Each row is a point. Two turns around zero, p and q, are shown by what they do to some points. Write where each new point lands after one turn and then the other. Backwards means that the second turn is done in reverse. Each puzzle has new turns, and all numbers are rounded.

Turn p:
[-10.4 -12.1] => [-11.9  10.6]
[-4.1 26.1] => [26.2  3.6]
[-4.2 -3.4] => [-3.3  4.3]
[ 18.8 -10.6] => [-11.0 -18.6]
Turn q:
[ 4.1 -3.3] => [-3.7 -3.8]
[ 8.7 -5.0] => [-5.8 -8.2]
[-14.2  27.5] => [28.8 11.4]
[  1.4 -19.1] => [-19.1   0.5]
Where do these land?
p, then q: [ -6.8 -11.2] => [ 8.1 10.3]
p, then q: [-15.1  -3.0] => [15.4  1.2]
p, then q: [21.9 14.2] => [-23.4 -11.5]

Turn p:
[17.1  8.2 16.7] => [-13.0  -8.1  20.1]
[ 1.3 -0.7 20.2] => [-19.1  -6.2   2.7]
[-16.9  -5.1 -15.5] => [ 11.6  10.1 -17.8]
[ 17.3 -11.8  -8.5] => [ 13.7 -17.4   4.7]
[-18.8   9.4 -12.9] => [ 6.9 21.6 -9.7]
Turn q:
[4.9 4.1 7.1] => [-2.2 -4.4  8.2]
[-23.4   5.9   7.2] => [-16.9 -10.8 -15.2]
[26.5  8.6  1.1] => [ 4.7  7.5 26.5]
[-21.7 -29.0  -0.9] => [ 15.4 -11.7 -30.6]
[15.6  9.1 -9.4] => [ 0.4 14.8 13.9]
[-1.9  1.3 -5.0] => [-1.4  4.6 -2.7]
Where do these land?
p, then q: [13.2 11.3 15.8] => [ -5.7 -21.8  -6.6]
p, then q: [ 4.6  3.0 -6.2] => [ 1.7 -2.6  7.7]
q, then p backwards: [  2.2 -27.5   4.5] => [  6.3 -16.0 -22.0]
q, then p: [-20.0  13.2 -14.1] => [ 9.8 24.5 -8.8]

Turn p:
[ 0.7 -6.3 17.0] => [ 5.4  2.8 17.1]
[ 0.1 13.0 -9.1] => [-12.2   0.9 -10.1]
[ 26.0   2.3 -10.5] => [  3.9  23.4 -15.2]
[-26.7  -9.0   2.6] => [  2.9 -26.9   8.2]
Turn q:
[-5.1 -5.4 25.5] => [ 17.7 -19.6   2.5]
[-10.5   8.9  -2.4] => [ -7.9  -5.6 -10.1]
[  1.8  -7.9 -12.3] => [ 0.6 14.5 -2.5]
[ 23.7 -18.7  -3.8] => [12.1 19.4 20.1]
[-9.8 23.0 -7.1] => [-22.5  -8.5  -9.9]
Where do these land?
q, then p backwards: [ 19.1 -14.6 -14.4] => [22.1  0.1 17.2]
p, then q: [ 0.0 15.6 -9.4] => [ -5.0   3.7 -17.1]
p, then q backwards: [-18.9  -4.8  -1.9] => [-3.9  9.2 16.9]
q, then p: [-0.2  3.8 25.7] => [23.9  6.0  8.1]
